Rows are points. A path goes straight from each point to the next, and from the last back to the first. The post is the endless flat space through its rows: a point in 2 columns, a line in 3, a plane in 4, and so on, so that a path can go around it. Count how often the path circles the post. Going back the other way cancels.

Post, one row:
[[-3.2  8.2]]
Path (34 x 2):
[[-33.9   7.7]
 [ -8.0 -25.3]
 [ 11.6 -14.1]
 [ 36.4   2.3]
 [  1.6  19.1]
 [-22.8  44.7]
 [-42.3  14.3]
 [-23.9 -15.2]
 [-20.5  15.9]
 [ -9.0  38.1]
 [  4.7  17.7]
 [ 17.5   3.1]
 [  5.7 -21.0]
 [-18.6 -19.7]
 [-14.5  13.9]
 [-29.1  29.1]
 [-14.1   3.0]
 [-14.5 -18.0]
 [ 14.9  -3.8]
 [ 27.5   9.7]
 [ -1.5  25.0]
 [-35.1  32.4]
 [-32.6  -0.6]
 [ -5.0 -14.6]
 [ 11.0  -2.1]
 [ 36.6   8.4]
 [  4.4  36.3]
 [-24.2  26.3]
 [-22.3   1.6]
 [-18.2 -21.9]
 [  7.2  -1.6]
 [ 12.0   7.6]
 [  2.2  48.2]
 [ -9.5  21.3]]
Times around: 3

Post, 3 rows:
[[ -3.8   0.8  35.3 -16.7]
 [  5.9  21.9 -31.2 -11.7]
 [  3.7  -4.5   3.9  -8.6]]
Path (31 x 4):
[[ 16.3  18.3  15.2 -30.7]
 [ -9.5  57.3   8.3 -58.8]
 [-16.1 -18.3 -11.9 -17.6]
 [-23.8 -25.3  23.3  -6.9]
 [-12.4   9.8   2.9 -33.0]
 [  4.3   8.4   2.9 -25.2]
 [ 19.4   0.8  14.8 -22.6]
 [  1.7   9.8   3.8 -34.1]
 [ -1.6  35.6  12.4 -36.2]
 [ 34.8 -13.9   6.4  -4.7]
 [ 10.3  36.1  26.9  -0.1]
 [ -9.7  22.9  -2.3  -0.7]
 [ -1.0  -7.2  -8.4   7.8]
 [ -1.8  31.9  20.0 -14.0]
 [ 16.7  42.9  25.8 -20.7]
 [  7.1  13.7  16.5 -33.5]
 [ 26.3 -24.2  12.4 -13.4]
 [ 20.8  12.1  28.6   1.2]
 [-13.4  16.2  35.6   9.5]
 [ -8.2  10.2   6.4  -7.5]
 [ -9.9  15.8  18.0   9.9]
 [-20.5  19.4 -38.7  -5.5]
 [ -1.4 -31.6  19.8 -17.1]
 [ 22.2 -34.5  11.7 -23.6]
 [ 26.9  -4.0  26.1 -10.5]
 [  6.4  34.9 -28.6  -5.6]
 [-30.2  44.2  17.4  -5.4]
 [-21.9   1.4 -14.2 -25.1]
 [  4.1 -21.9  -8.0 -24.7]
 [  2.0  -8.4  49.3 -22.5]
 [ 20.9   6.4  24.3  -3.9]]
Times around: 2

Post:
[[-20.8  -9.9  -1.4 -10.5 -61.8 -66.7  -0.8 -12.2]
 [  6.7 -14.5  22.9  15.1 -31.9  -7.7 -21.5 -10.5]
 [ 17.1  -0.7  22.9  24.0  -6.2  54.6  17.8  -2.5]
 [ 13.3  23.2   5.0   2.3  39.2  29.8   1.1 -15.1]
 [ 21.1   9.3 -17.6  13.0  23.5 -20.4   7.4  38.8]
 [ -2.3 -15.5 -38.9   9.4  -6.2   5.1  15.0 -17.5]
 [ -7.7  15.6  20.6  25.6  16.8 -28.7  -2.3  -5.0]]
Path, 20 rows:
[[ 40.6 -23.0 -15.6  31.0 -39.0  32.3   8.7 -17.8]
 [ 16.0  13.9 -21.3  40.0  -3.8   6.3  -0.5  -5.8]
 [-13.8   8.9 -12.3   3.4   7.9   2.5 -58.6 -15.7]
 [ -2.1  13.7   4.0  31.4 -47.8   1.3   9.1   0.2]
 [ 50.2 -22.4 -15.8  13.4  -5.5 -21.5 -10.6  -9.8]
 [ 24.4  -9.3 -16.3 -26.8   7.0   7.4  -1.5  -6.3]
 [ 26.7  -2.8  17.2  11.5  -7.8  23.9  30.5 -30.4]
 [ 21.4  -0.9  -5.7  28.3   4.8  40.4  36.4  -6.0]
 [  9.8   9.3  11.2  26.7  -9.4   0.0   7.8  -2.2]
 [-28.4  24.8   6.7  20.5 -15.8  16.5 -14.8 -27.9]
 [ -4.8  26.7  10.2  11.9 -26.0  25.8   9.2   1.2]
 [ -9.4  13.8 -14.5  -6.2   4.2  15.7 -13.9  -9.5]
 [  2.5 -20.2  22.8  29.8  -9.8  -5.0  -5.5  13.4]
 [ 37.0   1.3  32.8   4.6  23.1  21.5  38.8   1.8]
 [  6.8  -6.4 -37.6   4.3   4.5 -31.6  -6.0 -15.4]
 [ 21.1  18.4  18.2  19.4  22.6  10.6 -16.5 -17.0]
 [ -1.3 -15.7 -16.7  29.9   6.6 -19.8   8.3 -60.9]
 [  7.6  -8.8   0.4 -15.2   7.4 -12.1   0.9  -4.2]
 [  3.4  -4.1 -33.7  11.2  15.0 -22.1 -26.2  33.9]
 [ -2.5  44.1  -4.9  15.5   3.5 -26.9 -15.3   8.4]]
Times around: 0

Post (10 x 11):
[[-12.5   4.0 -32.1  -3.6 -18.6 -12.2   2.6  27.7   2.1 -15.8 -11.5]
 [  7.2  -5.8 -19.3 -18.0   6.5   3.5  13.6  -8.2  10.4  -6.6  -3.2]
 [  5.6  11.9  -3.5  31.1 -14.8   2.2   0.2   8.5   0.9 -15.2   0.0]
 [ 31.3  -6.7  38.7 -16.8 -20.7  12.5 -23.8  14.9 -39.9  21.2  -7.8]
 [-27.6 -32.6  -0.6 -20.7 -13.0  -5.7   7.1 -11.1  17.3   3.2 -15.4]
 [  9.7  42.1  34.2   1.1 -16.8   3.6 -23.6 -10.1 -28.8  17.4  14.0]
 [-21.4  -4.0 -26.0   2.8  19.8   8.7   8.5  11.0  31.9   6.7   2.2]
 [ 22.1  34.1  16.3  16.1   4.1 -34.6 -23.3  12.7  -5.9  -0.7   9.6]
 [ 10.5   8.2  50.3  -5.9 -11.2  -2.6 -30.5   7.1 -21.1  -4.6  21.1]
 [-10.0 -28.6  -3.0 -23.3  -3.2  -4.2  10.3 -15.7 -11.9  18.8  23.7]]
Path, 24 rows:
[[-40.4   5.9  17.3 -11.3 -52.0  -5.0  17.3  -2.4 -10.2 -19.0  21.9]
 [  4.9   1.9   0.9   2.3 -52.5  24.5   0.6  15.2  -5.8  28.6 -21.5]
 [  2.4 -30.2 -35.1  -1.1  -5.5   7.3   4.8  -8.4   3.9  19.5  28.7]
 [-15.7 -16.3   5.2   2.8 -16.6 -14.6 -38.9  32.4   5.0 -47.6 -18.8]
 [  9.3   0.2  26.6 -25.0  20.2 -18.2 -22.4  12.5 -10.6 -10.0  25.7]
 [  8.2   8.8  11.1  -6.2  12.3 -20.0   3.9  11.7  -2.3  -2.8  -6.9]
 [-15.8  16.5  -9.0  15.0  29.5  13.2 -17.5  30.3   1.1  11.3  -6.7]
 [ 15.3 -30.0 -13.6  -1.6   4.2  61.3  -0.7   8.7  -7.4   2.4   5.7]
 [  6.4  42.1 -27.8   2.7 -32.6  16.1 -24.2  -5.3 -17.5  30.0 -18.5]
 [ 19.1 -21.2  10.2   0.2  -1.6   4.8   2.8 -38.6 -31.7  27.7  -5.7]
 [  0.8  20.5  29.3   7.2 -12.0 -29.3 -12.8   6.1 -37.1  -4.5 -16.1]
 [ -0.6  -7.2  18.6 -13.7 -32.8 -25.1  16.5   6.3 -60.5  17.6  28.4]
 [ 31.9  -6.8  12.6  -1.1 -52.9 -35.1   9.5  -5.4 -14.2 -19.5   2.0]
 [ 45.1   8.0  12.9  14.5  12.1  11.4 -16.4  -9.4  22.2   9.1 -12.1]
 [ -2.2  -5.7  -9.3 -14.4   3.4  23.0 -26.3   1.8   0.0  13.2 -11.7]
 [-48.0 -12.9  -0.1  24.0 -20.8 -53.4  -1.2  -6.4   3.6 -26.5  -2.9]
 [ -6.3  11.0  23.6  28.7  25.6  -3.0  12.8 -36.9  13.6  11.0  13.8]
 [ -6.7  24.2  16.2 -11.0 -10.9  -4.4 -15.6  30.8 -35.4  -7.2  -5.1]
 [ 42.1  41.3 -53.8   3.5  55.3  12.6 -16.2  46.9 -36.8  28.1   9.5]
 [-31.2   0.8   2.5  -8.2   4.4 -40.2 -29.6  -8.2  35.3  -6.2   5.9]
 [  6.8   3.6  13.4   1.8 -38.6  28.3 -25.1  26.3  -8.7   6.1 -30.0]
 [ 12.2  17.8  27.9   0.8 -19.3 -51.7 -28.0  26.9 -11.3 -12.5  12.0]
 [  9.9  26.4  55.8   2.8  12.9  11.7 -23.1  15.1  14.3  31.0 -24.5]
 [ 10.2  18.0   5.7  -2.8   8.4 -65.7  -4.6   4.1 -14.6  -3.6  25.4]]
Times around: 1
